Rows are points. Each table stands for the endless flat space through its points: a line for two points, a plane for three, and so on. The two share one point or none. Which?

First (2 x 3):
[[ 2  4 16]
 [-1  8 11]]
Second (2 x 3):
[[ 10   8  20]
 [  6 -12  12]]
They share: no point

First, 5 rows:
[[-18  -2  10  -9  27   6]
 [  3 -19   6  25  28   6]
 [ -5 -20  22  18  12   7]
 [ -5   5 -14   9  32  18]
 [-26 -12   6  17  15  12]]
Second, 2 rows:
[[ -7  -9  27  18  19   6]
 [  5 -17   7  -2  23   6]]
They share: [ -1 -13  17   8  21   6]

First, 4 rows:
[[ 25  27   2  31 -34  -9 -20  17]
 [ -9 -23  21   7 -14 -24 -25  -8]
 [-11  26   1  15 -14  -9  11 -27]
 [-37   6  -9  -8 -13  -6 -10 -33]]
Second:
[[ -3   9  -1   7 -19  -9 -10 -13]
 [ -5  11   3   4 -22 -12  -9 -17]
 [-17  21   9   3 -21 -11  -4 -19]]
They share: no point

First:
[[ 14  26 -13  -1 -10   3 -11   4 -17 -15 -11]
 [ 30  21 -25  23  -8  12  -7  -1   3  -9 -23]
 [ 22  24 -25  -9 -10   1 -31 -22  -9 -27 -11]
 [  8  14 -11   1 -18  13 -15 -34   7   3 -29]
 [ 29  17 -26  22  -9  13  -9 -13  10  -6 -26]]
Second:
[[  3   3 -19  20   9  25 -35   0 -31 -11 -10]
 [  7  18 -17  10  -4   5 -11  -4 -11 -14 -20]
 [ 16  36 -20  -2 -22 -19  19  -4  13 -11 -26]]
They share: no point

First (4 x 14):
[[ 12   3   7  12  -7   9   0 -16   6   7  -9 -16  -7  25]
 [ 15  23 -18  -4  10   4   1 -13 -17  27 -14  -1 -24  41]
 [ 19   1   1   0 -10  18  11 -10  -5   8 -10 -17 -13  22]
 [  3  19   9  26   0 -10 -15 -22  17  14 -12  -9 -15  28]]
Second, 5 rows:
[[ 28  18 -18  27 -23  12  -4   0   8  -8 -16 -31 -25  35]
 [ 23  24 -31  41  14  14  -3  -9   5  18 -12 -15   6  18]
 [  2  37 -12  19 -26  35  11 -16  -5   8  -1 -29 -39  27]
 [ 44  18 -30  33  13  -2  -6   2  26  14 -14  -5  11  21]
 [ 24   6  -3  12 -16   0  -4  -8   9  -4 -16 -23 -23  26]]
They share: no point

First (2 x 18):
[[ 11  15 -11   8 -21   5   5 -12 -16  18   4  10  13  14  10  11   5  21]
 [ 31  35  13  -8   3 -15  25  12  -8  -2   0  22   1  34   6  23  29   9]]
Second, 2 rows:
[[  5  12 -14  -5 -18  -8  11 -18 -20   8  12  -2  11  23   4   8   4   4]
 [ 21  24  10  11 -14   4   3   2 -12  24  -8  22   3  23   8  28  12  24]]
They share: no point

First, 4 rows:
[[-11 -39  27 -16  16  -4 -21   9   4 -19 -10 -26 -25  15 -11  23   5  -9
   -4   4  17  26  -4   1]
 [ 16 -12  -9   5  10   5  -6  27  -5 -16  29  10 -19  18   4 -22  17  -3
    5 -32  23   5 -13  25]
 [  5  -8 -10  -9   9   2   2  22   9 -14  30   8 -25  32  17 -22  -1   2
   -1 -38  16   9 -17  10]
 [ -2 -16   5 -24   0 -18  -1   1  17 -20  23 -12 -19  33  18 -12 -12   9
  -13 -27  16  16   0  -3]]
Second (5 x 24):
[[-12   6   7   7  -6 -27 -15  28  11 -27  -9  -4 -22  11   7 -17  26 -11
   -8 -49   4  39   9  12]
 [ 14  -6 -25 -15  -2 -17  -7  38 -19  -7   7  -6 -12  25   7 -15  14  17
   -8 -11  24   1   3  20]
 [ -1  -8   0  -9   2 -27 -13  19  -3 -15  -3 -19 -21  25  -3 -25  14   6
  -19 -30   4  19   5  29]
 [ 23 -10 -35 -17 -12   4 -14  40 -19  -4  23   3  -2  15  26   4  12  10
   10 -13  32   5 -10   0]
 [ -5   6  -2  -4 -10 -29 -23  30  -1 -19  -9 -11 -14  12   6 -21  30  -1
  -11 -48  -8  34   9  22]]
They share: no point

First:
[[ -8  -4 -16 -21  57  37 -19  29 -18 -18  39  -7   9 -12 -13  32 -12  -7
  -25 -16  14  24   7   4]
 [ -2  -5 -57 -24   3  14 -33 -16  -7 -13  30 -25  17  17 -33  12  -7 -41
    0   8 -16  26  34  -4]
 [ -6  -1 -29 -28  15  -6 -27   8 -19  -7  12 -31  11  -3 -11  18 -17 -19
   14   2  16   8  -4  -4]
 [ -2   6 -14  -9  31  31 -11   9  -4 -22  33  -1   9 -12 -21  10 -28  -7
  -17 -12   0  16  19   8]
 [-20  16 -18  -3  17  13 -15   1 -20  -2   9 -13  27 -24 -11  -6  10 -19
   -9 -14  28  20 -17 -30]]
Second, 5 rows:
[[-21   8 -29  10   6   7 -28  -1 -19 -18   7 -12  17 -16 -15  -6   2   9
    8   6  25  -3  15  -8]
 [  8   9  -7   9  36  12 -29   8 -12   7  28 -25  32 -29  -9  18 -13   4
   15   8  17  20   8 -12]
 [ 27  11 -20  10  37  10 -21  26  -5  22  15 -11  43 -35 -24  11 -12  -3
    5  11   6  12  17   6]
 [-33  -7   8  -8  33  19 -24 -23 -29 -23  42 -52  -5 -16  11  17  -8   4
   25 -18  27  30  -8 -46]
 [ -6  -1 -37   4  15  10  -9  13 -17  -2  -3 -10  16 -25 -28 -16   7  -2
    1  -6   9  -6  22  -1]]
They share: [ -8   6 -20 -15  21  11 -18   7 -14 -11  18 -16  14 -12 -14   9 -15 -14
  -2  -7  14  13   0  -6]

First (5 x 24):
[[ 19 -15 -17 -51  -5 -16  -8 -35 -28  -9  13 -45  10  -8  23  -9 -10 -28
    8 -21 -10 -22 -11  -2]
 [ 19 -15 -20 -38  -7  -4   6 -22 -39   6   7 -32  28  -9  18  -5   7 -11
   10 -31   7 -17  -2  21]
 [ 26 -31  -2  -7 -13   3  22   9 -39 -10   5  -9   4 -19 -13 -23  33  28
    8 -51   1 -21 -32  18]
 [ 23 -43   2  -4 -11  -6  16  12 -39 -24   1 -12 -12 -15 -20 -33  33  35
    0 -61  -1 -21 -48   7]
 [ 22 -29 -13 -58   0 -29 -13 -37 -29 -24  16 -56 -12 -11  15 -21 -11 -24
    5 -31 -22 -28 -28 -16]]
Second, 6 rows:
[[ 18 -24 -21 -13 -36 -10 -32  -9 -56  11  15 -35 -12  -7  36 -39 -16 -18
   36   8  18 -22 -42  -6]
 [ 48 -28   0 -25 -10   4  -6 -46 -36 -10  -8  -6  -3  18  26 -31   7  18
   27 -19  20  13 -19   3]
 [ 13   2   1 -23 -14   2  31  11 -15 -23  16 -21  37 -28  -2  21   1  -3
   -4 -35 -32 -19 -38  11]
 [ 27 -26  11  -9  -2   6  23 -31  -5 -15 -10   3  21  26   6  -7  29  13
    4 -29   2  -5 -10   3]
 [ 54 -46  -9  -7 -25 -19   5 -38 -53  -3  18 -19   7  23  37 -25  -4  26
   48 -15  13  14 -33  -7]
 [ 30  -2  20 -45  10  32  12 -30 -12 -16 -30  -2  17   0   4  -7  25   8
    1 -27   0  -3 -29  25]]
They share: [ 16 -11  -5 -16 -17   1   2 -10 -20 -13   5 -14  10  -6  10 -11   4  -7
   4 -21  -2 -16 -21   1]

First (2 x 24):
[[ 14  -3  -8  -4  19  22   3   5   6 -12   5  11   1   6   2   8   4  18
  -17  25  12  -8   0  20]
 [ 11  -8  -7  -3  20  27  -1   1  10 -12   1   7   4   2  -3   6   0  20
  -17  30  15  -5   4  24]]
Second, 4 rows:
[[ -2  -3 -19 -12  34   8  21  23 -22   2  24  24  22  -7   9  20  15   1
  -37  11  15 -22 -20  31]
 [ 34  13  -1  -5   6  25  -5  -6  26 -28  -5  -1 -30  23   5  -7  -2  26
    4  32   0   4  14   2]
 [ 22  21   3  11  22  21   7   2  30  -8 -17  19  -6   3  -7  17   2  46
   -8  40 -20  -8  26 -10]
 [  9   4 -15 -15  26  13  13  13  -8 -10  17  11   2   2   9   6   8   4
  -23  18  11 -11 -10  24]]
They share: [ 17   2  -9  -5  18  17   7   9   2 -12   9  15  -2  10   7  10   8  16
 -17  20   9 -11  -4  16]

First:
[[-10  -9   8  -5  22  -1  25 -11 -22 -13 -21  -6   0 -24 -30  37   2  -3
  -16  18  -1 -19  -8   2]
 [-22  11  24  -7  20  17  24   5  -7  -7 -29 -31  -4 -18  -7   8 -10  21
    3  23   5 -14  14 -10]
 [  4  37  42  -3  34  27  33 -11   4  -1 -21 -18  28 -30 -22  17  -6  13
   10  28 -13  -9  20   2]
 [-18 -17   8  -9   2  19 -17   5   0  -1  -5 -16  -8 -12 -24  19 -38  29
   -2   4  11  15   4 -22]]
Second, 3 rows:
[[-11   4  24   7  35  13  10 -20   1 -15 -22 -33  10 -35 -41  21  -6  15
  -12  18  10 -20  19 -13]
 [-25   4  22 -15   5   9  32  20 -11  -9 -16  -9   0  -9  -7  19 -22  15
   -4  28  -8   8 -17   9]
 [-20   7  27 -14   2  13  28  22 -14  -9 -22  -9  -2 -11  -8  24 -27   9
   -3  30 -11   7 -20   5]]
They share: no point

First, 5 rows:
[[  6  19  15  52   8   2 -21 -21 -13 -12 -14  18  -6 -16   2  18 -21  -7
  -28   1 -15   0  22 -14]
 [ 13  -2  13  19 -21 -22   2 -37  -2 -16   3  24  -4 -13  -7  -6  23  14
   -9  10   0  -6 -13  -7]
 [  7  26  23  35  13  -6  -2 -29  -6  -8  -7  10 -22 -27  -3   2  -9  -6
  -23  18 -16  12  27 -11]
 [ 22  -4  -6   3 -24  -5 -17 -14 -10 -24 -13  31  20   8 -30  -4  31  26
    9  13 -10 -28 -28  -8]
 [ 14  32  -5  -2   5  -6 -13 -13 -16 -35 -10  23  -9 -22 -36 -21  18   9
  -26  43 -37  -7   4 -25]]
Second:
[[ 33   6 -24  14 -11 -22 -44 -17  29 -29  -5  -5  -4 -12 -18 -11 -21  26
  -30  42 -38   3 -29   9]
 [  6   9 -14  23  -6 -30 -47 -15 -13 -11 -14 -15  -7 -26 -26 -26  -8  13
  -11  29 -19  -4 -17  -5]
 [-28  29  22  -6 -25 -12 -13  -9 -20 -23 -27   7  17 -47 -10   9  22  23
    8  17 -37   5   9 -21]
 [ -3   9  17  18 -12  -8 -15  13 -23 -11 -23   6  -2 -29 -15  -4   5   6
   -8  26  -8   6  23 -42]
 [ 14  13 -20  14  -7 -30 -59 -25  16 -25 -15 -17 -11 -19 -26 -23 -16  31
  -22  33 -39   1 -39  13]
 [ -1  17  -6   5 -22 -22 -21 -16 -10 -20  -9   1  18 -38 -12  -1   6  15
   -1  29 -33  -2  -4  -5]]
They share: no point

First, 3 rows:
[[ 14 -20  15  21  11   5   3   2  -5   5   2  16 -24  11   4  12  17 -20
    7  -7 -21   6  11   9]
 [ -1 -33   3  22  35  -5 -15   3  17 -13   7   1  -6  28  -5  14  -2  -2
  -15 -31 -11  15  21  16]
 [  4 -27  12  25  12  10  -4   1   3   3   7  11 -22   9   8  15  11 -18
    9  -8 -16   7  21  17]]
Second:
[[ -5 -54  27  29  28   2   5   6 -22  -4   3  29 -43  29  -2  12   1   0
   13 -20 -44  -2  21  19]
 [ 13 -58  10  38  36 -26  48   4 -30  15   3  14 -19   8 -10  29  -5  12
   -9 -36 -29  41   6  40]
 [ 25 -34   6  56  30 -18  29  18  -7  -5 -30  30 -31   1  -1  -6  21 -10
  -12 -27 -18  11   8   9]
 [ 37 -20   3  38  23 -14  14  21   5   6 -12  16 -19  18   3   3  20 -23
    2 -22 -22  12   1   8]
 [ 13 -28   7  47  28 -14  25   4  -8 -12 -29  27 -25  -9  -6  -4  21  -4
  -27 -24  -6  14  11   5]]
They share: [ 14 -21  12  19  20  -2   0   3  -1  -1   1  13 -18  19  -2  11  13 -14
  -3 -16 -20   9   9   7]

First:
[[  1   6  13 -20  -1   6  -5  -5  12  15 -31  14  -4  -5  11 -11   2   7
    4 -12   6   3 -29   7]
 [ 11  11  -9  -7  19  -8 -15 -16   3  18 -15 -19  -1 -15   4 -13 -18 -14
  -23 -25  15   7 -32  16]
 [ 11  19   4 -28   2  20   7  -7  14  29 -17   0   9   0   5 -21  -8  10
  -11  -2  10  12 -31  21]
 [  5   3   5  -5   1  -8 -21  -4   1   6 -23   1  -1  -7   6 -11   0  -8
   -1 -23  15  -5 -24   8]]
Second:
[[  9   5   6 -21  -5  28 -33   8   5  14   5  -4  -1  10   2 -12   9  -3
    6 -18  41   1 -32   7]
 [  8   2   0  -4 -17 -20  -2   5   2  -5 -42   1  17  -1  -8 -23   5 -10
    6 -10  10 -11   5   5]
 [  8   3   4  -2  -9 -15 -12  -1   0  -6 -35  -5  11   2   0 -20   8  -5
   -4 -14  14  -7  -5   9]
 [ 16 -16   0  -8   7  10 -22  -7 -10  -3  -8  -3   5   9   0 -13   7 -20
   -6  -2  42 -11 -15  21]]
They share: no point

First, 3 rows:
[[-19  15 -12  23 -16 -22  14  19 -23  13 -22  -6 -12  12   3  18   3 -14
    0 -11  -5  -1  -2  12]
 [-32  12 -25  10  -5 -17  20  21  -7  32 -18   2 -17  13   6  24 -16 -26
    7  -3  -9  -5  -2  26]
 [ -2  -6   5  16 -23 -11  -4   9 -31   2 -18 -22 -11  -5  12   0  14 -14
   13 -15  15  -5 -14   2]]
Second, 3 rows:
[[-23 -20  -5  21  -7   7  27  -3 -18  15   3 -36 -12   8  18   5   5  -2
    5  -5  28 -25 -14  21]
 [ -3   8 -25   5  -7 -13  19  19 -28   3 -17 -10  -8   4  24  23  -7 -20
    7   1   2   1 -10  19]
 [ -3  24 -25  13 -31 -29  -5  31 -16  11 -41  10 -24   4   4  19 -15 -40
   19 -19 -18   5 -10   7]]
They share: no point

First:
[[-28  -4  -2 -18   0 -13  -4 -12 -11   7   2  -5 -29 -12 -33  32   3 -30
  -17   5  22   3 -20  30]
 [ -6  -3   5  17 -28 -12  -7  -4  25 -21   7 -36  -1 -16 -15  11  18  11
  -25  10  -2 -27 -11   5]
 [-12  -9   5  10 -21 -11  -3  -3  19 -21  12 -32  -8 -13 -11  11  12  10
  -19  15   2 -22  -9  15]]
Second, 2 rows:
[[-16  -6   4  -7 -11  -7  -6  -4   6 -10   1 -23 -22 -10 -21  20   4 -10
  -18  14  15 -10  -9  20]
 [-20  -6   0   5 -15 -17  -2 -10   8  -8  13 -19 -10 -16 -21  20  14  -4
  -20   6   5 -14 -19  20]]
They share: [-18  -6   2  -1 -13 -12  -4  -7   7  -9   7 -21 -16 -13 -21  20   9  -7
 -19  10  10 -12 -14  20]

First (5 x 24):
[[ 36 -26  -9 -12 -24  41  -3   6  -8 -30 -16 -21 -48   2 -11  -1 -30   8
   22 -23   9   7 -20 -20]
 [ -2  -7  10   5 -23   3 -11  37 -17   5 -11 -23  11   3 -14  50 -13  -6
    2 -18   3  10 -22   0]
 [ 12  -6   0   0 -26  12  -8  18  -1 -10 -13 -18 -11  14 -10  22 -23  -2
    7 -17  21  26 -11 -12]
 [ 13 -23 -33  17 -43   2  14  -6   1  -2 -33   2 -15   6   2   3 -32 -14
   -8 -19   0   6 -32  -9]
 [ 25  -7   0 -13  -7  33  -5   6   4 -14 -22 -21 -42   4 -15   2 -23   6
   27 -19  26  25  -9 -15]]
Second:
[[ 13 -14   0  -6 -25  20  -4  21  -7  -7 -12 -23 -20   7 -11  26 -22  -5
    7 -13  12  15 -13 -10]
 [  4 -23  12  -9  -7  26 -10   3  -4   5 -36 -23 -20 -17  -5  26 -19   4
   13 -49   3   3 -19 -22]
 [ 17  -8  -5  -1 -26  16  -3  23  -7 -11 -10 -19 -18  12 -14  21 -22  -4
   10  -7  15  19 -16  -5]]
They share: [ 14 -11  -1  -2 -20  18  -5  17  -6  -7 -18 -19 -18   4 -12  21 -21  -1
  12 -19  12  15 -18  -9]

First:
[[  0  -1  -7   4  11  12  11  11   7  -1   2  -9   5 -19   3  13 -12  -1
   10   4  11 -17 -13 -13]
 [ 11  10  -2  15  13  -1 -13  -2  -5  -3  -1 -20   9 -10  12  19   6 -12
    8  18   6 -26 -11 -20]
 [ -5  19 -21   0  24  -4 -10   0  16   3 -20 -41  19  11   8  13  -1 -29
   20   9   5 -19   9 -35]
 [ 14  21   1  13  20  -9 -31 -16  -7 -19   1 -28   7  -7   7   7  10 -21
    0  22   8 -36 -11 -29]]
Second, 5 rows:
[[ -9  10  16  10  13  22 -14 -17   3  12 -26 -20  12 -22 -12   4 -22 -21
   11   5 -11 -29 -28  -7]
 [-31  28 -32   9   4  -9  16 -21  12  32   1 -54   0   0  -6   7   4 -32
    4 -11  11  10  11 -19]
 [  5  10 -24   2  37  14  -2  21  11   2   6 -32 -14 -24  24   0  -6  -3
   17  27  21  -5 -12 -19]
 [ -7   1 -18   4  -8  11  25   6  21  -8  -6   0  36  28  -3  24 -12 -14
   31   0   4 -29   5 -24]
 [ -8  12  -8   5   0 -33   2 -14  -6   7   1 -34  11 -15 -10  27  14 -19
  -21 -26  11 -10  13 -27]]
They share: [  0   6 -10   4  15   6   2   6   8  -1  -4 -19   9 -10   5  13  -7 -10
  12   7   9 -19  -7 -20]

First, 3 rows:
[[ 13  -5 -17   4  11   9  15 -26 -11 -20  11  14  24  -4   5  23   1 -24
   -5  -5  18 -34 -30 -17]
 [ 17 -19 -19   6  17  -1   3 -12 -15 -18   9   4  12  16   9  21   9 -10
   -5  15  12 -14 -10 -21]
 [  6  -3 -21  23  23 -11  16  -3 -34 -16  12  19  20  16  28  44  -8 -11
    5  10  26 -19 -15 -40]]
Second, 5 rows:
[[ 41 -40 -12  -9  -4  -8  -1 -44 -28 -12  -3  -4  26  47  27  37 -10 -20
   -1  11   1 -25   2  -4]
 [ 13 -26 -36   7  14  28  -3 -28 -16 -20  21 -18  26   3   5  27  18  10
   11  -3 -15 -31 -26 -34]
 [ 24 -26 -15  -1  19   3  -4  11 -17   4  -8  24  24  -1  17  -9  22 -25
  -34  30  13  -6 -13   0]
 [  2   6 -19   7  21   3  12 -13   7 -36  20   8   0  -7 -17  13  16 -15
   -2   2  23 -20 -25 -28]
 [ 36 -20 -30 -17 -13  -4 -13 -44 -28 -20  -5   0  46  30  28  30   9 -25
   11  -3 -20 -42 -16 -26]]
They share: [ 18 -18 -18   2  14   4   4 -18 -10 -19   9   4  14  10   4  17  10 -14
  -7  10  11 -19 -15 -16]

First (3 x 24):
[[-28 -22   1   4  15  -6  10  18   5  26  -9  24  14 -20   4  16 -31   7
  -16   9  17  10  -1 -20]
 [-20 -15   6  -7  11   3  10  19  13  11 -12  21   5 -18   3  10 -22   4
  -16  -5  11   0   6 -19]
 [ -9  -6  14 -25   6  17   7  18  25 -14 -19  17  -8 -18  -1   3 -10   2
  -18 -29  -1 -16  14 -18]]
Second (3 x 24):
[[-28 -18  25 -28  25  -3  -2  28  -4  -5  -3  21  10 -11 -14   3 -14  11
  -28 -24  -5  -1  12 -24]
 [ -9 -19   1   2   6  12  13   3  26   5 -26  17 -10 -29   5  11 -24   1
   -8  -1   8  -9  -2 -11]
 [-14 -14   1  -4  11   3  10   8  26   3 -19  19  -6 -29   6  13 -16  -3
  -18  -8   3 -11  -4 -10]]
They share: no point

First (6 x 24):
[[ 22   3  42  -3  36 -21   1 -11 -28  43  25 -14  -4   3   8  -9 -26  33
  -34   8  -5  13 -34 -39]
 [-11  -3  12   4 -16 -20  24   7   3  -3  15 -19 -27  -6  -2 -34  -6  -3
   -2  14  23  28  26  -9]
 [  6  -4  33  -6 -17  -7 -16  -8 -26  27   2  -5  10 -32   4  -8   1 -10
   14 -31  24   6   3 -11]
 [  4   6  45 -14  21 -27  10 -12 -26  43  38 -19   4   2  26  -6  -5  20
  -16   3   0  24 -15 -21]
 [  4  14  22  15  14 -15 -23  -2 -37  17   0 -32 -29   1   6   2 -27  11
  -26  21  -4  -4  -3 -13]
 [  8  -1  26  14  -8   6  -2  13 -22  17  -7 -24 -18  -8 -18 -14  -9  11
    4   7  27   1  -3 -30]]
Second (2 x 24):
[[ 22   1  28  -2  -1 -24  -8  17 -21  19  28  -8 -32   4   3 -27  -3  -1
  -18   9   7   3 -14 -33]
 [ 16   0  25  -1   1 -22  -5  11 -19  18  24 -10 -27   1   4 -23  -9   1
  -17  10   8   7  -9 -28]]
They share: no point

First, 4 rows:
[[ -1  32  -4  11  -6 -11   8  13   1  -5 -23  -1 -28 -30 -14  -1   7 -14
    6   3 -16   4   7  -2]
 [  6  37 -12   9 -10  -1  16   9   3  -5 -28   6 -32 -29 -11   2   2 -17
   12   6 -14   9  -2   4]
 [-28  -3 -16 -12 -27 -26 -10  -3  24  20  -3  -8  -4 -11 -47 -29  22  -6
  -10 -10   2  -6  -9  -8]
 [-23  11  12  10  -3 -38 -13  21   1   3  -9 -18 -18 -31 -32 -18  24 -10
  -12  -8 -16 -13  23 -18]]
Second (3 x 24):
[[  9   5   8  20 -23  -9 -15 -22   9  -7 -27  -6  13 -36 -20 -32  14 -21
   -8 -19 -30  22  -6  -9]
 [-34  29 -15 -10   3 -34   0  27   5   9   7  -8 -27  -2 -15  19  12  18
    7  13   0 -10  20  -8]
 [-29  23 -14 -10  -1 -35  -3  22   1  13   5  -4 -25  -4 -10  16  16  15
   10   9  -6  -6  16 -13]]
They share: [-15  20  -4   5  -8 -21  -6   5   9  -1  -9  -9  -8 -18 -20  -5  11   0
  -2  -1 -12   4   9  -6]
